Each row of a before or after table is a point. One or more steps were done to the points. Then noise was added and the rows were shuffled. The steps act on columns, c1 being the first. Name the steps. A step turns or swaps two columns, mirrors them in a line or flattens them onto one, adds a multiple of one to another, or multiplies or shifts one. Angles are multiples of 10 degrees, from the lower column toward the higher: turns from -170 to 170, lines from 10 to 170 but not 90. Use the fewest steps. Two steps may share a column if one is a turn and the other turns, adds or multiplies; they go together, in the order done. Otherwise the lowest column goes first.

Before:
[[ 16 -10]
 [ 19 -11]
 [ 14  -6]
 [ 14  30]
 [-22  25]
 [  3  -6]
 [-10   5]
 [  7  14]]
After (8 x 2):
[[-59  27]
 [ 31  -9]
 [ 22  -6]
 [-30  31]
 [-14  16]
 [-18   5]
 [ 11  -6]
 [ 36 -11]]
Steps: add -1.5 times c2 to c1

Before (13 x 4):
[[ 22  -2 -17 -27]
 [-15 -27 -25 -22]
 [  4  30  10 -25]
 [ 29  -9  13 -10]
 [-34  11  -4  13]
 [-26  15   0  -3]
 [ 30  26  11 -21]
 [ 27  10   0   1]
 [ -8  30 -28   6]
 [ 10 -17   5  -6]
 [  6   6   9  12]
 [-25 -18  -2  -6]
 [-33 -17   3 -28]]
After, 13 rows:
[[ 24 -26  -3  36]
 [ 32   1  -4  23]
 [-43  -6  13 -61]
 [-17 -22  11 -43]
 [ -5  -2  10   2]
 [-19  11 -20 -48]
 [ 26  13 -24   4]
 [-10 -29 -28  -2]
 [ 35  -3   2  11]
 [ 14 -26   1  13]
 [-27   5   0 -28]
 [-20  21  11 -33]
 [  0  16   6  -6]]
Steps: turn c1 and c2 by 150 degrees; add 1 times c1 to c4

Before, 11 rows:
[[  3  -2 -12 -27  30  31 -18   3]
 [ -9 -27  15  28 -26  45  26   2]
 [-26   8   5  20  16  -2  -3  -3]
 [  8  22 -52 -11  30  14  20  -2]
 [-18   6 -12  60   0 -10  18 -27]
 [-10  -7  -5  25  12  12  -9   1]
 [ -9  15 -20  23 -20  16  -9 -12]
 [  2 -17  17  10  -7   4   1  -9]
 [ 28 -29 -13  41  -4  20 -39  38]
 [-13  22 -21 -15   3  -9  -6  23]
 [-15 -23 -27  -7   2   3 -10  18]]
After, 11 rows:
[[  5 -11  22 -46  39   7 -26 -16]
 [-10 -27  -3  27  16  54 -11   4]
 [ 14   8 -21  39   6  21  15  -6]
 [ 38  17 -31 -39  -1   2 -28  19]
 [-14  41 -30 -33  23  19  43  20]
 [  1 -19  20  14  -7  17  22  13]
 [ 20  -7  18  -5  25  -6   4  -6]
 [  4  14  -9 -12   1 -15 -10  -5]
 [ 12 -12  -1 -32  -1  24   6 -17]
 [  8  26  15   7  -2  26  11  15]
 [ 14  10   0 -12  25   8   6  -2]]
Steps: turn c3 and c6 by -70 degrees; turn c1 and c3 by -140 degrees; turn c2 and c7 by 160 degrees; turn c7 and c8 by -30 degrees; mirror c4 and c5 in the line at 70 degrees

Before, 13 rows:
[[ 15  11   3   8 -10  -3   6   4 -13  10 -31]
 [ 14  10   1  32  -3  -9 -25 -31 -17 -13 -13]
 [ 13  -8   9   8  14 -27  -8 -14  -2 -11   1]
 [-23  18  37   3   0  -9  -3   4 -23  11  -1]
 [ 22 -14  14  40  -2   2 -11 -13  -6  -7   5]
 [-15   6  17 -10  33  10  -7 -17  30  -2  -1]
 [ -8  33  28   0  17  -4   1  13 -25 -10   7]
 [ 10   2  24 -47  28  28  -3 -16  25 -15   2]
 [-28  15  10  12  -6  -5  -5  39 -14 -10  -7]
 [ 12 -23   4  15 -21 -14 -35 -20  -2 -14 -14]
 [-14  23  15   3  -6  -2  19  -6  -6 -10   9]
 [  3  17  37 -27  17   1 -21   0  50 -14  11]
 [ 20   2 -11  19   2  -3 -20 -15  -7   8  30]]
After:
[[ 16 -23   9  23  -8 -13 -38 -19  -4 -13  -2]
 [  7  14   8  42   3  -9 -28 -33 -15  -9   0]
 [ -8 -10  10  18  16 -28 -16 -14   2 -13   0]
 [-11  17  55  14 -22  -7   3   4 -11  12   1]
 [-14  20  22 -17   5   2 -20  -1  59 -14   0]
 [ 18  10  10  18   9  -2   2   4 -11  11   1]
 [-38   5   7   0   0  13  -1 -15  36  -2  -1]
 [ 13 -12  21  51  11   2 -19 -14   1  -9   1]
 [-10  13  21  21 -27  -5   4  38 -11  -9   0]
 [  2  25  20  14  -7  -4  23  -5  -3 -11   3]
 [  5   3  -9  27  11  -4 -26 -15 -10   6  -2]
 [-18  33  47   9   1  -4   3  13 -14 -11   0]
 [-17   4  18 -37  23  29  -5 -17  31 -13   0]]
Steps: turn c1 and c7 by -20 degrees; turn c1 and c5 by 60 degrees; turn c3 and c9 by 20 degrees; multiply c3 by 1.3; shift c4 by 10; multiply c11 by 0
